Each wall is flat, endless, passes through zero and stands at right angles to its row. A trip goes straight from one point to another. List the walls that it crosses, first one first.
In the rows, zero is written as 128.

Walls:
(1): [103  86]
(2): [149 144]
(3): [159 121]
(4): [ 92 106]
(5): [132  67]
(6): [ 77 142]
(7): [158   7]
Trips:
[132  97] to [115  76] => 3
[109 146] to [132 159] => 2, 4
[122 150] to [135 147] => 3, 6
[146  83] to [ 74 101] => 3, 6

Walls:
(1): [152 132 184  90]
(2): [139 119 142  55]
(3): [ 87 120 132 120]
(4): [169  32 120 190]
(5): [ 68  90  99 107]
(6): [189  47 127 136]
(7): [174 140 142  78]
Trips:
[ 79  95 134 136] to [209 113  49  83] => 6, 2, 7, 3, 5
[125 164 115 171] to [128 104 135 182] => 4, 6
[108  81 186  40] to [ 74 218 114 176] => 6, 7, 2, 1, 5

Walls:
(1): [184 111  73 137  97 133  97 144 113]
(2): [166  90 129 110 168 159 180  91 143]
(3): [ 81  86 133 147 101  76 120 231 188]
(4): [195  96 149 178 133 114 116  70  76]
(5): [105 118 138 117 118 108 187 107 104]
(6): [113  99  83 124 115 220 194 171 185]
(7): [164  98 132 150  66 141 109  74 161]
(8): [145 125 142 134 165 149 110 161 147]
(9): [158 213 167 125 156 165 128  86 106]
(10): [171 119 163 116 127 145 179 135 135]
(11): [203  76 130 110 163 209  89 180 112]
(12): [207 126 140  95 153 169 116 135 162]
Trips:
[ 96 109 221  73 106  61  78  50 108] to [ 86 124 109 168  56 114 202 147 123] => 9, 3, 4, 10, 6
[ 92 182  84  80 146 190  95 138 102] to [157 154 121 113  74 158  29 117 145] => 7, 6, 4

Walls:
(1): [172 107  89 106 138 106 149 147  88  86 159 132 153 115]
(2): [117  98 138 198 160 190 172 125 183 171 144 131  60 130]
(3): [118 163 125 135 216 110 165 138  55 122 182  83 128 171]
(4): [126  81 143 196  85 178 159  84 110  93 183  79 151 117]
(5): [114 109 164 112 154 140 129  63  59 168 133  52  85 101]
(6): [ 78 134 142 127 127 184 153 122 120 189 147  75  66  89]
(7): [ 83  85 192  57 213 198 134 123 156  85 167  96 104 152]
(8): [148   7 129 140 115 180 152  86 127 159 136 133  94 110]
(9): [147  83 101  92 134 132 173  82 107 151 110 197 160 103]
Trips:
[134  67 149  77 127 120  65  77 116 124 101 134  65 167] to [131  55 161  71 112 129 147 133 116 135 150  93  67 115] => 6, 2, 4, 1
[138 140 102 135 131  65  82  65  98 111 128  79 181 213] to [167 140 178 103 131 125  87 165 124  97 105 128 135 114] => 4, 5, 7, 3
[ 74  90 131  95 148 130 156 173  97 197 131 112 117 122] to [135 106 197 119  97 218 179 167  52 167  88 159 130 117] => 4, 3

Walls:
(1): [127 188 173  94 117 150 163 168  67 180  85 113  98 104 181 161 144 138
 161 121 115 137 134 149]
(2): [127  75 121 139 182  80 123 119 117 189 144 152  77 111 119 145 191 137
 158 164 166  69 128 172]
(3): [ 67  74 214 123 147 105 127 137 191 152 155 139  88  97 135 122  95 140
 136 169  95  84  97 161]
(4): [ 93  89 172 113 120 143 121 129  83 135 144 143 169 116 138  82  90 130
 129 101 167 170 237  58]
(5): [ 63  71 128 128 117 175  36  82 121 123 119 154  88  72 126 168  96 111
 188 169 109 164 112 122]
(6): [105  99 132 131 115 158 163 110 114  60 101 122 150 143  88 152 122 132
 127 144 132  98 161 114]
(7): [161 148 123 145 112 186  94 143  98 133 162 130  76 101 146 160 146 216
 169  79  87 133  88 141]
(8): [ 54  80  77 164  89 237 173 161 140  99 113 126  98  92 185  63 187 120
 194 173 109  13 119 148]
(9): [104 171 134 123 108 167 158 173 157 164  71 137 153 116 144 105 155 117
  94 213 102 108 147 180]
Trips:
[153 123  95  92 155 118 193 249 122 111 136 136 192 116  96 119 119  98
 228 156 151 180 152 185] to [141 126 121 131 112  81 125 144 122 148  35 197 166  95 155 116  85 105
  84 106  77 155 104 201] => 2, 6, 8, 4, 3
[153 159 107 121  69 119  75 117 157  99  55 154  96 148  65  72 126 191
 104 147 128 149 100  87] to [119 136 124 116  98 184 138 106 151 142 103 136 101 152 131 141 136 144
 188  97 181 112 110 210] => 8, 1, 2, 3
[ 64  78 133 111 121  93 146  82 150 101 112 118 143 150 100 114  59  99
 111 168 155 122 169 117] to [114 112 109 174 133  74 170 137 131 175 115 141  99 126  57  92 192 136
 137  98 194 163 109  98] => 2, 5, 3, 6
[131 243 132 110 135 136 173 129 196 119 196 153 117 132  81 126 102 101
 223 100  70 106  81  93] to [127 164 127 111 152 142  76 129 106 125 130  52 140 181 136 116 107 145
 170 106 143 117  78 185] => 8, 3
[212  88  48 152 113 158 158 100 169 117  96 148 143 112 127 128 146 188
 143 124 172 127 130 174] to [156 141  63 128 126 178 143 177 145 159 159 105  93 132 139 122 117 148
  86 174 117  45 169  78] => none
[140 108  50 120 183 120 193 155 136 145 160  92 172 164 207 183 182 135
 105 155 122  78 176 154] to [ 90 184 170 128  76 146 134 189 129 129 155 177 116 174 155  49  82 149
  68 107 153 124  91 138] => 6, 2, 3, 4, 7

Walls:
(1): [116 113 181 100  98 204 227 173 113 165 108  97 161 192 170 156 117 107
  99 170 117  93  98  33 117 172 139 176 101 135 168 128 132 120  87 185
  74 157 104 123 115 139 116 131 150 150 139  91]
(2): [100 100 178 151  92 176  82 111 178  33 105 101 141  47  99  98 118 153
 142 127 121 171 127 128 198  64 133 185 205 138 188  57 119 114 162 141
 131 102  61 158  88 203 173  85 145 146 100 164]
(3): [147 107 154 156  88 145 127 143 143 163 162 150 102 144 151  82 100 169
 130 140  86  52  37  66 144 119 131 207 121 144  91 119 173 120  89  97
 150 139 111 114 111 140 111  89  48  65 211  85]
(4): [142 138 120 148 140 111 139 120 133 120 105  85 112 131  98 163  72  92
 154 168 128 116  26 178 113 133 118 158  68 129 186 184  68 146 135 139
 103 133 119 173 128  71 174  67 174 109  73 131]
(5): [120 115  71  76 131  77  94 107  60 109 129 102 114 154  96 155 181 113
 152  59 118  37 154 196 109 151 207 169 115 148 145  75 124 120 119 158
 125 150 119 133  68 163  84 147 129 156 153 148]
(6): [ 92  99 143 113 114 160 159 182 128  78  94 130 165 145  67 133  85 104
 111 146  94 146 126  87 148  89 106 152 132 152 166 103 113 117  68 153
 144 163 112 168 126  65 151  82 142 118 157  85]
(7): [127 158 169 136 150 162  95 140  99 176 132 104 110 173 134 136 172 135
  99  91  70 121  77 120 149 148 106 150 150 133  62 144 144 137 124 155
 111 108 131  85 188 153 124  79  21 137  87  93]
(8): [113 151 125  14 112 122 123 165  93 101 160 174 154 115 157 176 162 170
  75 153  93 108  61 135 135  95 123 144 202 100 177 122 133 101 108  88
  85 104 167 227  65 129 104  92 128  46 179 115]
Trips:
[154 120 132 130  41 164 157 135 124 146 109 142 146 110 108 172 173 123
 176 134  91 148 109 133 123 133 163 113 116 152  91  29 148  94 141 132
 148 129 101 164 189  54  92  95 150 156 130  72] to [135 169 120 146  83 103 136 113  39 188 128 149 106 150 233 249  96 109
 110 135 122 166 131  87 168 164 152 102  75 123 192 117 111 104 139  26
 156 129 179 151  95 142 129 164 181 171 129 172] => 2, 8, 7, 3, 4, 6
[159  75 166  83  76 118 158 134 168 108 164  78  94  97 158  83 106 140
 161  77 131 161 127  48  75 109 144  97 159 128 185 113 151 122 124 126
  89  50 103 111 131 167 127 172 123 197 183 204] to [154  93 121  62 135 159 128 127 116 185 145 196 158 151 190  91 110 155
  69 141 143 113  62 111 111 145 191 116  93 120 106 130 174 122  44 179
 145  75  75 134 177 143 111  87 169 141 133 110] => 8, 2, 7, 6
[141 147 124  86 135 132 123  86  90 154 173 159 165  94 121 158  88 126
 124 138  65  61 188 149 101 228  91 125  78 138 121 135 192 132 106  78
 129 201  85  83 126 148 123 165 110 176 182 157] to [120  87  94 139  99 119 118  91 100 142 208 148 115 117 100 101 127 101
 127 173 125 144 146 132 134  92 102 134 154 132  77 171 134 121 194 154
 158 138 165 116 145 180 114 143 161 180 108 131] => 1, 3, 5, 2
